Each point is reached from the start by the listed moves, each made once or not at all, plus a little noise. Is the number of moves made odd or even? Then give how often each move was made.
In the rows, zero is written as 128.

Moves:
(1): [171  97 111  92 133]
(2): [154 192 157 111 146]
(3): [136 107 149 164  87]
Start: [131 156 124 145 117]
Points:
[159 217 152 131 133] -> odd (0, 1, 0)
[206 168 153 125  96] -> odd (1, 1, 1)
[182 101 124 143  80] -> even (1, 0, 1)

Moves:
(1): [186 148 106 138 127 131 146  91 127 144 126]
(2): [110 178 146 159 111 138 102 127 137 140 151]
(3): [151 114 178 107 137 134 120 134 138 127 128]
(4): [126  97 148 188 105 108 120 116 131 137 142]
(5): [140 132 119 132 172 129 122 139 125 123 109]
(6): [122 128 135 151 120 184 148 139 110 106 113]
(7): [105 139 154 138 161 119 176 110 130 117 149]
(8): [135 133 116 140 124 132 134 164 148 135 139]
Start: [112 116 152 133  94 121 137 115 110 126 132]
Points:
[ 72 186 190 199 147 180 173 114 102 101 141] -> even (0, 1, 0, 0, 1, 1, 1, 0)
[ 89 166 243 153 116 128 152  99 125 132 175] -> odd (0, 1, 1, 0, 0, 0, 1, 0)
[178 111 212 228 144 168 204 112 120 121 141] -> odd (1, 0, 1, 1, 1, 1, 1, 1)
[157 161 236 249 128 166 178  77 112 127 150] -> odd (1, 1, 1, 1, 1, 1, 1, 0)
[ 82 148 204 239 128 105 142  97 126 135 176] -> even (0, 1, 0, 1, 1, 0, 1, 0)

Moves:
(1): [187 112 150 126  92 104 135 120 129 123 107 147 124 155]
(2): [137 181 109 126 110 134 118  98 112 134 146 126 117 107]
(3): [118 153 180 140 135 113 138 144 125 136 128 112 102 151]
(4): [126 147 124 176 119 125 101 148 131 148 118  85 138 136]
(5): [155 149 105 133 161 143 117 121 132 143 120 134 139 142]
(6): [120 128 136 117 116 171 102 159 132 144 122 121 111 146]
(7): [134 130 119 129 114 139 154 123 129 144 136 133 138 138]
(8): [127 135 126 132 127 110 131 183 121 130 128 145 132  96]
(9): [135 141 132 121 130 146 130 132 172 120 125 124 136 108]
(10): [130 122 125 120 125 117 127 115 140 167 125 130 121 135]
(11): [144 110 156 100 131 118 122 129 126 121 197 130 136 140]
(12): [124 120 133 164 122 141 115 117 136 156 131 168 117 115]
Start: [113 120 159 143 119 130 127 144 109 144 113 110 117 109]
Points:
[158 117 160 157 136 158 123 123 119 197 185 163 135 130] -> even (0, 0, 0, 0, 1, 0, 1, 0, 0, 0, 1, 1)
[222 135 181 141  86 168  91 167 177 230 138  90 134 183] -> even (1, 0, 0, 1, 1, 1, 1, 0, 1, 1, 1, 0)
[141 161 213 211 145  99  82 204 125 249 163 119 104 126] -> odd (0, 0, 1, 1, 1, 0, 0, 1, 0, 1, 1, 1)
[189 192 240 195  61  84  91 178 151 226 165 125  87  98] -> odd (1, 1, 1, 1, 0, 0, 0, 1, 1, 1, 1, 1)
[216 192 177 186  76 167  46 198 149 209 154 138 113 100] -> odd (1, 1, 0, 1, 1, 1, 0, 1, 1, 0, 1, 1)

Moves:
(1): [158 130 149 120 124 137 125 134 141 141 129 144 135 124 138 128 141 126
 112 113 119]
(2): [123 164 125 122 137 118 131 164 148 105 145 130 126 135 140 112 114 105
 133 142 131]
(3): [127 140 149 141 148 124 163 113 105 117 138 129 118 115 141 135 129 138
 125 134 133]
(4): [141 130 137 158 125 134 139 140 130 110 123 128 134 125 117 133 129 142
 116 130 127]
(5): [147 118 135 123 163 131 128 116 131 123 132 119 102 131  99 119 118 120
 104 108 132]
(6): [130 117 127 111 113 168 137 141 118 123 137 120 152 129 127 139 130 117
 133 129 124]
(7): [142 143 124 128 118 126 153 136 111 134 119 123 130 141 124 119 131 128
 120 112 128]
(8): [126 125 124 125 120 118 140 144 117 131 141 139 117 138 120 135 135 134
 129 121 140]
(9): [124 116 121 124 127 136 144 148 173 134 127 120 133 106 132 115 132 124
 128 107 146]
(10): [115 142 135 131 128 137 115 132 120 152 127 118 134 135 122 130 131 124
 114 127 129]
(11): [132 118 127 135 121 125 141 110 130 130 147 132 135 142 126 131 121 113
 127 133 133]
(12): [123 138 135 118 131 142 129 116 129 127 134 151 121 140 115 125 123 127
 137 133 133]
(13): [130 134 118 109 150 128 142 139 130 142 125 142 155 122 129 141 104 141
 116 130 117]
(14): [123 128 134 114 141 132 122 135 134 124 117 136 128 156 138 126 126 125
 121 125 142]
(15): [122 133 102 146 134 147 119 125 115 129 135 138 119 129 156 113 125 132
 126 136 114]
(16): [121 137 112 134 120 124 136 108 130 126 105 129 121 116 129 152 128 121
 141 132 131]
(17): [130 129 118 146 151 120 116 120 122 119 133 122 159 117 133 117 162 130
 139 126 117]
(18): [148 144 132 127 131 131 118 126 134 148 135 118 102 155 138 126 139 147
 147 163 143]
Start: [143 139 115 136 150 130 117 129 113 140 123 119 139 108 152  98 134 136
 123 126 128]
Points:
[194 249 156  93 234 151 170 140 120 172 120 151 103 169 155 101 110 132
  86 137 159] -> odd (1, 1, 1, 0, 1, 0, 1, 0, 0, 1, 0, 1, 1, 1, 0, 1, 0, 1)
[151 248  96 124 207 150 176 140 100 140 123 160 106 163 210  97 101 148
 137 181 151] -> odd (0, 1, 1, 0, 0, 0, 1, 0, 0, 0, 0, 1, 1, 1, 1, 1, 0, 1)
[210 204 141 118 204 148 166 177 136 128 133 160 146 131 120  82  98 131
  65  99 119] -> odd (1, 1, 0, 1, 1, 0, 1, 0, 0, 0, 0, 1, 1, 0, 0, 0, 0, 0)
[140 210 112 149 145 145 148 184 171 148 136 130 104 135 140 103 139 137
 143 156 183] -> even (0, 1, 0, 1, 0, 0, 0, 1, 1, 1, 0, 1, 0, 0, 0, 1, 0, 1)
[158 194 116 118 221 143 150 152 149 102 109 157 128 137 123 111  80 120
  97 129 145] -> odd (0, 1, 0, 1, 1, 0, 0, 0, 0, 0, 0, 1, 1, 1, 0, 1, 0, 0)
[219 206 133 153 204 143 171 127 105 145 177 128  84 156 189  59 130 124
  94 144 139] -> even (1, 1, 1, 0, 1, 0, 1, 0, 0, 0, 1, 0, 0, 0, 1, 0, 0, 1)
[155 134 135 138 167 190 214 139 132 127 159 143 191  88 142 122 104 142
 109 125 145] -> odd (0, 0, 1, 1, 0, 1, 0, 0, 1, 0, 1, 1, 1, 0, 0, 0, 0, 0)
